Rows are points. A path goes straight from each point to the next, and from the last back to the first. The post is the endless flat space through its rows: a point in 2 columns, a line in 3, a plane in 4, and so on, so that a path can go around it. How many times does the path go around the post? Going back the other way cancels.

Post (2 x 3):
0: -0.20 -0.16 +0.17
1: +0.24 -0.05 -0.49
Path (19 x 3):
0: -0.23 -0.76 -0.23
1: +0.27 -0.43 +0.12
2: +0.08 -0.08 +0.10
3: +0.38 +0.30 -0.34
4: -0.19 +0.18 -0.68
5: -0.20 +0.17 +0.02
6: +0.48 +0.15 -0.64
7: +0.13 -0.15 +0.28
8: -0.02 -0.54 -0.18
9: -0.39 -0.46 -0.53
10: -0.46 -0.04 -0.22
11: +0.31 +0.30 -0.53
12: +0.14 +0.15 +0.09
13: +0.43 -0.39 -0.03
14: +0.24 -0.66 -0.23
15: +0.30 -0.06 -0.06
16: +0.13 +0.33 +0.15
17: -0.24 +0.15 -0.21
18: -0.03 -0.11 -0.54
Times around: 0

Post, 3 rows:
0: +0.14 -0.52 +0.09 +0.28
1: +0.07 +0.56 -0.04 -0.17
2: +0.07 -0.26 -0.25 +0.29
Path, 15 rows:
0: +0.25 +0.18 +0.38 +0.19
1: +0.53 -0.38 +0.38 -0.11
2: +0.24 -0.46 +0.09 +0.01
3: +0.11 -0.29 -0.15 +0.03
4: +0.28 -0.24 -0.43 -0.02
5: +0.55 -0.52 +0.72 +0.18
6: +0.16 +0.08 +0.09 +0.67
7: -0.19 -0.07 -0.34 +0.35
8: -0.09 -0.24 -0.14 +0.16
9: +0.01 -0.25 -0.65 -0.11
10: -0.04 +0.43 -0.30 -0.21
11: -0.10 -0.05 -0.08 +0.11
12: +0.04 -0.12 -0.59 -0.14
13: +0.43 -0.17 -0.01 -0.16
14: +0.45 -0.24 -0.78 +0.68
Times around: 1

Post, 7 rows:
0: +0.25 -0.25 -0.04 +0.10 +0.15 +0.33 -0.15 +0.03
1: +0.17 -0.18 +0.22 -0.26 +0.12 +0.44 +0.02 +0.85
2: -0.04 -0.17 -0.41 -0.44 +0.56 +0.09 -0.32 -0.35
3: +0.14 +0.04 -0.34 +0.01 +0.50 -0.23 -0.25 +0.12
4: -0.54 -0.11 -0.56 +0.20 -0.58 +0.14 -0.06 -0.30
5: -0.10 -0.18 +0.09 -0.22 +0.13 -0.17 -0.28 -0.36
6: +0.11 -0.07 +0.14 -0.27 +0.40 +0.47 +0.43 +0.41
Path, 25 rows:
0: -0.06 -0.42 -0.44 -0.53 -0.09 +0.51 -0.34 -0.38
1: +0.04 +0.05 -0.66 -0.05 +0.17 -0.11 -0.59 -0.05
2: -0.13 +0.06 -0.51 -0.13 +0.51 +0.11 -0.65 -0.07
3: -0.28 -0.28 +0.43 +0.17 +0.27 +0.20 -0.03 +0.31
4: -0.25 -0.42 -0.20 -0.14 +0.01 +0.02 +0.00 +0.42
5: +0.06 -0.39 +0.18 +0.03 -0.33 -0.03 -0.36 -0.02
6: +0.30 -0.21 -0.73 -0.03 -0.10 +0.53 -0.50 -0.05
7: +0.15 +0.05 -0.57 -0.13 +0.05 +1.03 +0.07 +0.11
8: +0.04 +0.04 -0.03 +0.66 +0.04 -0.04 -0.62 -0.04
9: -0.09 +0.05 -0.13 +0.42 +0.14 +0.14 +0.50 +0.40
10: -0.18 -0.32 -0.25 -0.28 +0.46 +0.13 +0.33 -1.05
11: -0.08 -0.29 -0.24 -0.20 +0.41 +0.51 +0.27 +0.22
12: -0.18 -0.21 -0.37 -0.03 +0.54 +0.48 -0.01 -0.39
13: -0.30 +0.01 -0.26 -0.17 +0.06 +0.26 -0.40 -0.17
14: +0.37 +0.38 -0.13 +0.18 +0.21 -0.24 +0.24 -0.41
15: -0.02 +0.11 -0.46 +0.04 +0.32 -0.21 +0.19 -0.58
16: +0.14 -0.68 +0.01 +0.27 -0.66 +0.67 +0.12 +0.44
17: +0.03 -0.45 +0.07 -0.04 +0.32 -0.03 -0.33 -0.12
18: -0.58 +0.19 -0.41 -0.07 +0.12 -0.11 -0.27 +0.07
19: -0.03 +0.18 -0.50 -0.52 +0.50 +0.37 -0.52 +0.04
20: +0.20 +0.01 +0.08 -0.15 -0.01 +0.03 -0.03 -0.22
21: +0.21 -0.27 -0.23 -0.22 -0.16 +0.05 -0.33 +0.68
22: -0.41 -0.05 +0.10 -0.47 +0.41 -0.13 +0.55 -0.36
23: -0.18 -0.52 -0.18 +0.05 -0.28 +0.25 -0.24 +0.52
24: -0.10 -0.29 -0.40 -0.28 +0.07 +0.20 +0.13 -0.11
Times around: 0

Post (8 x 9):
0: +0.30 -0.12 +0.15 +0.20 -0.45 -0.07 +0.31 +0.28 +0.11
1: +0.19 +0.26 +0.26 +0.47 -0.09 -0.26 -0.05 +0.02 +0.30
2: +0.61 -0.26 -0.06 +0.39 -0.03 -0.07 +0.00 -0.06 +0.20
3: -0.87 +0.09 -0.07 -0.87 +0.13 +0.13 -0.51 +0.17 -0.26
4: +0.07 -0.14 +0.46 -0.03 -0.34 -0.02 -0.11 -0.20 +0.33
5: -0.76 -0.24 -0.62 -0.31 +0.22 -0.52 -0.38 +0.21 +0.49
6: +0.18 -0.10 +0.38 +0.59 +0.15 -0.04 +0.33 -0.24 +0.14
7: -0.56 -0.11 +0.00 -0.62 -0.05 -0.44 -0.47 -0.10 -0.39
Path:
0: -0.43 +0.09 +0.01 -0.30 -0.02 -0.03 -0.60 +0.43 +0.19
1: -0.70 +0.38 -0.25 -0.09 -0.39 -0.12 -0.69 +0.53 +0.01
2: +0.23 -0.14 -0.03 -0.24 -0.48 +0.16 +0.24 +0.15 -0.30
3: -0.49 +0.39 +0.16 -0.28 -0.18 -0.37 -0.22 -0.20 +0.29
4: -0.01 -0.04 -0.33 +0.25 -0.10 +0.03 -0.23 -0.25 -0.07
5: -0.73 -0.14 +0.24 -0.27 +0.10 +0.04 -0.18 +0.00 -0.31
6: +0.26 -0.15 +0.11 -0.04 +0.24 +0.02 -0.21 +0.28 +0.28
7: -0.08 +0.10 -0.46 -0.65 -0.14 -0.10 -0.08 +0.55 +0.61
8: +0.20 +0.22 +0.00 +0.34 -0.40 -0.05 +0.20 +0.14 +0.57
9: +0.06 +0.59 +0.07 +0.36 +0.43 -0.02 -0.14 -0.19 +0.11
10: -0.49 +0.12 +0.03 +0.11 +0.39 -0.53 -0.28 +0.10 +0.57
Times around: 0

Post (10 x 11):
0: +0.48 -0.26 +0.12 -0.26 +0.18 +0.28 -0.69 +0.41 +0.23 +0.08 +0.29
1: -0.04 +0.50 -0.33 +0.19 -0.18 +0.05 +0.55 -0.49 -0.03 +0.01 +0.04
2: +0.02 -0.20 -0.05 +0.31 +0.51 -0.14 -0.42 -0.53 +0.10 -0.26 -0.06
3: -0.01 +0.21 +0.02 +0.33 -0.22 -0.37 -0.07 +0.47 -0.18 +0.19 -0.23
4: -0.04 +0.16 -0.24 +0.28 -0.25 -0.26 -0.11 -0.39 -0.27 +0.50 +0.01
5: +0.60 +0.05 +0.25 -0.40 +0.02 -0.05 -0.66 +0.26 +0.65 +0.07 -0.14
6: +0.07 +0.17 -0.08 +0.38 -0.42 -0.61 -0.08 +0.04 +0.11 -0.02 +0.34
7: -0.13 +0.12 -0.23 -0.15 -0.44 -0.36 -0.23 +0.20 -0.57 -0.37 -0.36
8: -0.09 -0.04 +0.31 +0.02 -0.53 +0.74 -0.01 -0.06 +0.33 -0.14 -0.13
9: -0.43 -0.14 +0.28 -0.54 -0.18 -0.89 +0.24 +0.14 -0.82 -0.54 -0.37
Path, 9 rows:
0: -0.33 +0.15 -0.38 +0.01 -0.22 -0.18 +0.24 -0.11 +0.13 -0.73 -0.08
1: +0.19 -0.29 -0.12 -0.17 -0.28 -0.16 -0.47 +0.37 +0.40 +0.14 -0.25
2: +0.08 -0.18 +0.20 -0.10 -0.37 -0.09 +0.25 +0.02 +0.06 -0.18 -0.07
3: +0.25 +0.11 +0.56 +0.42 -0.42 +0.31 -0.11 -0.22 +0.07 +0.52 -0.46
4: +0.45 +0.56 -0.24 +0.45 -0.25 -0.30 -0.74 -0.04 +0.05 -0.27 +0.04
5: -0.14 +0.14 +0.30 +1.07 -0.21 +0.03 -0.23 +0.07 +0.13 +0.45 +0.26
6: +0.06 +0.06 -0.03 +0.05 -0.23 +0.07 -0.39 +0.17 -0.37 -0.16 -0.15
7: +0.34 -0.17 +0.06 -0.27 -0.66 -0.19 -0.27 +0.01 -0.24 -0.18 -0.61
8: +0.32 -0.48 +0.12 -0.06 -0.03 -0.21 -0.26 +0.37 +0.23 +0.38 +0.47
Times around: 0

Post, 13 rows:
0: +0.02 +0.42 +0.32 -0.05 +0.11 -0.27 -0.29 +0.53 +0.21 -0.23 -0.13 +0.13 +0.22 +0.03
1: +0.17 -0.23 +0.24 -0.41 -0.17 -0.33 -0.37 +0.36 +0.16 +0.12 -0.37 -0.44 -0.14 -0.09
2: -0.05 +0.13 +0.40 +0.15 +0.48 -0.17 +0.08 +0.34 +0.27 +0.01 -0.10 -0.14 +0.20 -0.35
3: -0.16 +0.68 +0.23 +0.08 +0.14 +0.39 +0.23 -0.38 -0.52 +0.06 +0.15 +0.15 +0.02 -0.12
4: -0.11 -0.01 +0.19 +0.12 -0.26 +0.24 -0.09 -0.01 -0.16 +0.50 -0.35 -0.31 +0.01 +0.29
5: -0.27 +0.47 +0.01 -0.15 -0.36 +0.15 +0.21 +0.29 -0.14 +0.59 -0.11 -0.24 -0.11 -0.02
6: +0.08 +0.01 +0.26 -0.12 -0.48 -0.19 +0.21 +0.19 +0.15 +0.19 +0.04 -0.12 +0.08 -0.01
7: -0.05 +0.66 -0.08 +0.46 +0.60 -0.46 +0.14 -0.31 -0.22 -0.17 -0.01 -0.06 +0.17 -0.31
8: +0.12 -0.12 +0.23 +0.06 -0.21 -0.30 -0.29 +0.74 -0.02 +0.19 +0.03 -0.24 +0.06 -0.08
9: -0.56 +0.03 -0.06 -0.03 +0.14 -0.25 -0.29 -0.27 -0.40 +0.34 +0.07 -0.21 -0.10 +0.31
10: -0.23 +0.39 -0.63 +0.33 +0.70 -0.20 -0.12 -0.79 -0.28 +0.28 +0.28 +0.09 +0.08 -0.12
11: +0.09 +0.43 +0.02 +0.05 +0.80 -0.08 +0.08 -0.10 -0.11 -0.41 +0.18 -0.20 +0.16 +0.12
12: -0.03 +0.26 +0.13 +0.21 -0.19 -0.19 -0.09 +0.33 +0.32 +0.08 +0.10 +0.00 -0.42 -0.03
Path, 24 rows:
0: -0.30 -0.15 -0.21 +0.09 +0.08 -0.33 -0.79 +0.00 -0.23 +0.19 +0.22 -0.04 -0.24 +0.12
1: -0.27 +0.12 -0.30 +0.26 -0.24 -0.77 -0.01 +0.29 -0.10 +0.48 -0.49 -0.09 +0.27 -0.26
2: -0.13 +0.17 +0.42 -0.32 +0.19 -0.25 -0.55 +0.34 +0.38 +0.03 -0.21 +0.27 -0.55 +0.15
3: +0.35 -0.09 +0.99 -0.14 +0.22 +0.04 +0.32 -0.51 -0.30 -0.01 -0.16 -0.34 +0.23 -0.30
4: +0.14 -0.54 +0.59 +0.06 -0.05 +0.13 -0.46 +0.57 -0.24 -0.01 -0.16 -0.29 +0.01 +0.44
5: +0.10 +0.00 -0.23 -0.04 +0.20 -0.28 +0.33 +0.11 +0.05 -0.20 +0.07 -0.24 +0.04 -0.40
6: -0.34 +0.00 -0.06 +0.11 -0.05 -0.05 +0.01 -0.14 -0.39 +0.38 +0.15 +0.03 +0.53 -0.27
7: -0.64 +0.33 +0.00 +0.00 -0.33 -0.35 +0.15 +0.26 -0.21 +0.44 +0.27 +0.00 -0.42 -0.32
8: +0.26 -0.48 +0.43 -0.70 +0.60 -0.67 -0.21 -0.19 +0.43 -0.50 -0.27 -0.17 -0.13 +0.19
9: +0.04 +1.15 -0.10 +0.60 +0.37 -1.01 -0.43 -0.16 -0.43 -0.24 +0.40 +0.01 -0.18 -0.16
10: -0.23 +0.54 +0.42 +0.24 -0.08 -0.22 +0.40 -0.34 -0.15 +0.11 +0.22 +0.08 +0.10 -0.76
11: -0.45 -0.29 +0.35 +0.28 +0.10 -0.07 +0.27 +0.06 -0.20 +0.10 +0.36 +0.40 +0.44 -0.40
12: +0.12 +0.57 -0.39 -0.35 +0.29 -0.34 -0.31 +0.29 -0.15 +0.06 -0.28 +0.12 +0.09 +0.01
13: +0.30 +0.70 +0.32 -0.22 +0.02 +0.21 +0.24 -0.18 -0.16 +0.52 -0.37 -0.12 +0.39 -0.22
14: -0.18 +0.44 -0.35 +0.57 +0.05 -0.65 -0.07 -0.03 +0.20 +0.36 +0.19 -0.26 -0.38 -0.21
15: +0.38 +0.08 +0.18 +0.26 +0.46 +0.08 -0.04 -0.30 -0.13 +0.10 -0.13 -0.43 -0.55 -0.02
16: +0.03 +0.66 +0.64 +0.01 -0.28 +0.03 +0.66 +0.26 +0.10 +0.04 -0.41 +0.38 -0.04 -0.63
17: -0.24 +0.26 -0.17 +0.15 -0.32 -0.12 +0.47 +0.36 -0.27 +0.33 +0.22 -0.21 +0.00 -0.54
18: -0.10 -0.01 -0.04 +0.36 -0.02 +0.12 -0.22 -0.45 +0.40 -0.01 +0.47 +0.30 +0.06 +0.14
19: -0.09 +0.97 -0.17 -0.03 +0.56 -0.22 -0.37 -0.01 +0.18 -0.12 +0.30 -0.04 -0.53 +0.19
20: -0.08 +0.36 +0.05 +0.34 +0.68 +0.21 +0.23 +0.11 +0.13 +0.35 -0.04 -0.04 +0.09 +0.24
21: -0.39 +0.25 -0.55 +0.54 +0.68 -0.57 -0.12 +0.27 +0.29 +0.33 +0.33 +0.05 -0.30 -0.03
22: +0.28 +0.24 -0.77 +0.23 +0.11 -1.33 -0.14 +0.12 -0.44 +0.70 +0.39 -0.32 -0.07 -0.61
23: -0.36 +0.86 +0.01 -0.06 -0.06 -0.29 -0.04 +0.17 +0.13 +0.23 +0.00 -0.08 -0.23 +0.01
Times around: 1

Post, 17 rows:
0: -0.21 -0.05 -0.46 -0.29 -0.20 +0.12 -0.31 -0.17 +0.39 +0.15 -0.14 -0.40 +0.45 -0.06 +0.40 -0.33 -0.15 -0.24
1: -0.32 +0.29 -0.79 -0.35 -0.20 +0.25 +0.47 +0.43 +0.55 -0.03 +0.58 -0.45 -0.28 +0.34 +0.07 +1.00 +0.20 +0.21
2: +0.35 -0.04 +0.18 -0.43 +0.06 +0.25 -0.16 +0.06 -0.23 -0.18 -0.25 -0.24 +0.24 -0.13 +0.29 -0.63 +0.08 -0.33
3: -0.41 -0.44 -0.30 +0.17 -0.16 +0.36 -0.40 -0.01 -0.08 +0.03 +0.20 +0.39 +0.22 +0.30 +0.17 +0.06 -0.40 -0.33
4: -0.01 -0.23 +0.44 -0.21 -0.12 -0.06 -0.16 +0.08 +0.29 -0.09 -0.21 -0.09 +0.02 -0.20 +0.26 -0.27 -0.22 +0.24
5: +0.22 -0.17 -0.16 -0.45 +0.10 +0.03 -0.17 -0.18 +0.13 -0.15 -0.10 +0.07 +0.28 -0.38 +0.15 -0.24 -0.05 +0.04
6: -0.24 -0.11 +0.10 +0.03 -0.27 -0.03 -0.16 -0.10 -0.04 -0.29 -0.13 -0.20 +0.23 -0.43 +0.10 -0.23 +0.22 -0.27
7: +0.15 -0.06 +0.08 +0.41 -0.08 +0.39 -0.01 +0.22 +0.47 +0.07 +0.32 +0.04 +0.13 +0.00 -0.06 -0.61 -0.50 -0.18
8: +0.04 +0.16 +0.17 +0.02 +0.05 -0.71 +0.67 +0.07 +0.51 -0.03 +0.27 -0.82 +0.09 -0.08 +0.38 +1.16 +0.73 +0.54
9: +0.27 -0.53 -0.23 -0.30 +0.12 +0.15 -0.10 +0.21 +0.10 +0.25 +0.23 -0.14 -0.33 -0.28 -0.05 +0.05 +0.53 -0.53
10: +0.12 -0.01 +0.21 +0.15 +0.03 -0.20 +0.19 -0.16 -0.09 -0.02 +0.13 -0.81 -0.16 -0.42 +0.32 -0.03 +0.09 +0.03
11: +0.11 -0.30 -0.30 -0.07 +0.12 +0.88 -0.32 +0.32 +0.13 -0.29 -0.14 -0.24 -0.02 -0.13 +0.16 -0.06 +0.22 +0.12
12: +0.14 +0.05 +0.25 +0.30 -0.11 -0.31 -0.32 -0.23 +0.37 +0.13 +0.06 -0.36 -0.24 +0.14 -0.19 +0.40 +0.10 +0.06
13: -0.05 -0.10 -0.30 -0.14 -0.79 -0.05 -0.40 -0.19 -0.27 +0.71 -0.29 +0.19 +0.25 +0.00 -0.06 +0.21 -0.09 -0.09
14: -0.67 -0.11 +0.46 +0.24 -0.30 -0.09 -0.23 -0.81 -0.22 +0.67 -0.67 +0.13 +0.44 +0.07 -0.36 -0.36 -0.11 -0.58
15: -0.16 -0.04 -0.33 +0.08 +0.09 +0.16 -0.40 +0.12 -0.11 +0.35 -0.26 +0.47 -0.13 +0.14 -0.09 -0.29 -0.08 -0.20
16: +0.29 -0.33 +0.01 -0.21 +0.09 -0.49 -0.21 +0.34 +0.21 -0.04 -0.21 -0.14 +0.23 -0.36 -0.15 +0.16 -0.36 +0.25
Path:
0: -0.02 -0.30 +0.23 +0.09 -0.05 -0.01 -0.02 +0.05 +0.40 -0.18 +0.33 -0.37 +0.02 -0.27 +0.44 +0.06 -0.21 -0.18
1: +0.34 -0.91 +1.29 +0.13 -0.21 -0.12 -0.47 -0.04 +0.10 -0.02 +0.37 -0.68 -0.45 -0.57 +0.29 -0.02 -0.17 +0.08
2: +0.57 -0.29 -0.02 -0.36 -0.18 -0.60 -0.74 -0.34 -0.23 +0.48 +0.12 +0.03 -0.09 -0.50 +0.09 -0.48 +0.06 -0.07
3: -0.46 -0.19 -0.49 -0.21 -0.34 +0.47 -0.37 -0.41 -0.05 +0.16 -0.60 -0.02 +0.52 -0.05 +0.11 -0.11 +0.39 -0.14
4: +0.12 -0.04 +0.09 +0.28 -0.28 +0.49 -0.12 +0.03 -0.26 +0.18 -0.74 +0.33 +0.17 -0.35 -0.09 -0.88 -0.25 +0.03
5: -0.01 -0.78 -0.08 +0.54 -0.21 +0.25 -0.05 -0.20 +0.17 +0.41 +0.29 +0.12 +0.19 +0.18 +0.30 +0.40 -0.05 -0.07
6: -0.30 -0.13 -0.54 -0.38 +0.30 +0.44 +0.03 -0.26 +0.61 -0.01 -0.15 +0.13 +0.32 -0.26 -0.03 -0.37 -0.42 -0.10
7: -0.53 -0.37 -0.10 -0.10 +0.17 +0.72 -0.48 -0.35 +0.08 -0.16 -0.12 -0.07 -0.12 -0.20 +0.16 -0.11 -0.19 -0.26
8: -0.14 +0.24 +0.04 -0.32 -0.34 -0.19 -0.10 -0.18 -0.28 -0.43 +0.33 -0.24 +0.04 -0.34 -0.10 +0.12 +0.08 -0.29
9: +0.38 -0.39 +0.50 +0.06 +0.51 -0.01 -0.42 +0.07 +0.34 -0.31 -0.31 -0.13 -0.19 -0.11 -0.33 +0.33 +1.02 +0.28
10: +0.55 -0.70 -0.88 -0.34 +0.01 -0.52 -0.50 +0.03 -0.36 +0.56 +0.23 +0.47 +0.06 +0.15 -0.06 +0.09 -0.28 -0.50
11: +0.65 +0.06 -0.25 -0.27 -0.23 -0.10 +0.19 +0.36 +0.01 +0.11 -0.53 +0.16 +0.13 -0.16 +0.37 +0.24 +0.07 +0.52
12: -0.21 +0.04 +0.03 -0.10 +0.06 -0.11 -0.29 -0.30 +0.29 +0.29 -0.30 +0.01 -0.19 +0.29 +0.08 +0.62 -0.40 +0.31
13: +0.02 -0.41 -0.11 -0.36 -0.26 +0.22 -0.03 +0.75 +0.09 -0.19 -0.39 -0.67 +0.55 -0.63 +0.48 -0.06 +0.16 +0.10
14: -0.02 -0.12 +0.04 -0.53 +0.26 -0.43 -0.16 +0.47 +0.26 -0.02 +0.03 +0.40 -0.68 +0.22 -0.63 +1.10 +0.59 +0.34
15: -0.03 -0.49 +1.00 +0.17 -0.28 -0.13 +0.19 -0.18 -0.03 +0.61 +0.51 -0.48 -0.21 -0.37 +0.12 +0.08 +0.22 -0.26
16: -0.01 -0.44 +0.87 +0.17 -0.30 +0.34 -0.19 +0.43 -0.14 -0.46 +0.09 +0.24 +0.11 +0.13 -0.10 -0.12 +0.15 -0.02
17: -0.31 +0.18 -0.41 +0.33 -0.41 -0.46 -0.03 +0.01 +0.65 -0.05 +0.34 -0.36 -0.15 +0.01 -0.37 +0.79 +0.38 +0.05
18: +0.17 -0.45 +0.05 +0.05 +0.17 -0.22 +0.11 -0.01 +0.03 +0.09 -0.06 +0.52 -0.13 -0.11 +0.17 -0.05 +0.22 -0.23
19: -0.25 -0.12 +0.05 +0.00 -0.45 -0.05 +0.14 +0.22 +0.24 -0.12 +0.20 -0.50 -0.18 -0.49 +0.43 -0.14 -0.19 -0.30
20: -0.25 -0.10 -0.50 -0.01 +0.00 +0.43 -0.30 -0.35 -0.13 +0.06 +0.21 +0.27 +0.49 -0.04 +0.35 -0.12 -0.36 -0.37
21: -0.18 +0.07 -0.02 +0.16 +0.09 -0.02 -0.18 -0.13 -0.57 -0.35 -0.03 +0.11 +0.68 -0.38 -0.17 -0.21 -0.08 -0.11
22: -0.05 +0.23 +0.09 +0.14 +0.14 -0.21 +0.23 +0.19 +0.00 +0.23 +0.08 -0.06 +0.02 +0.52 -0.44 +0.21 -0.30 +0.05
23: -0.24 +0.19 -0.60 -0.15 -0.12 +0.51 +0.07 +0.32 +0.63 +0.40 +0.12 -0.03 -0.29 +0.60 +0.26 -0.27 +0.29 -0.24
24: -0.47 -0.47 +0.13 +0.09 +0.17 -0.08 -0.12 -0.01 +0.07 -0.41 -0.51 -0.11 +0.35 +0.00 +0.38 -0.48 -0.51 +0.29
25: -0.14 -0.07 +0.13 +0.28 +0.28 +0.41 +0.26 +0.05 +0.26 +0.01 -0.16 +0.05 -0.20 +0.12 +0.19 -0.09 +0.05 +0.02
26: -0.03 -0.33 -0.29 -0.31 -0.10 -0.01 -0.25 +0.53 +0.75 -0.39 +0.37 -0.42 -0.23 -0.28 +0.44 +0.36 -0.40 -0.13
27: +0.63 +0.24 -0.57 -0.72 +0.25 +0.04 -0.07 +0.49 +0.01 +0.46 +0.27 -0.10 -0.32 -0.24 +0.46 +0.09 +0.70 -0.09
28: +0.06 -0.36 +0.21 -0.21 -0.14 -0.46 -0.36 -0.37 -0.21 -0.03 +0.35 +0.24 +0.09 +0.14 +0.49 +0.47 +0.62 -0.19
29: +0.20 -0.31 +0.25 -0.30 -0.12 -0.01 -0.03 +0.03 -0.17 +0.20 -0.44 +0.25 +0.10 -0.24 -0.32 +0.19 +0.51 +0.32
30: +0.10 -0.74 +0.10 -0.41 +0.23 +0.26 -0.05 +0.46 +0.50 -0.19 -0.22 -0.20 +0.16 +0.42 +0.77 -0.24 +0.31 -0.24
31: +0.35 +0.13 -0.29 +0.19 -0.08 -0.54 -0.29 -0.12 +0.25 +0.34 +0.01 +0.14 -0.12 +0.29 +0.09 +0.25 -0.07 -0.21
Times around: 5
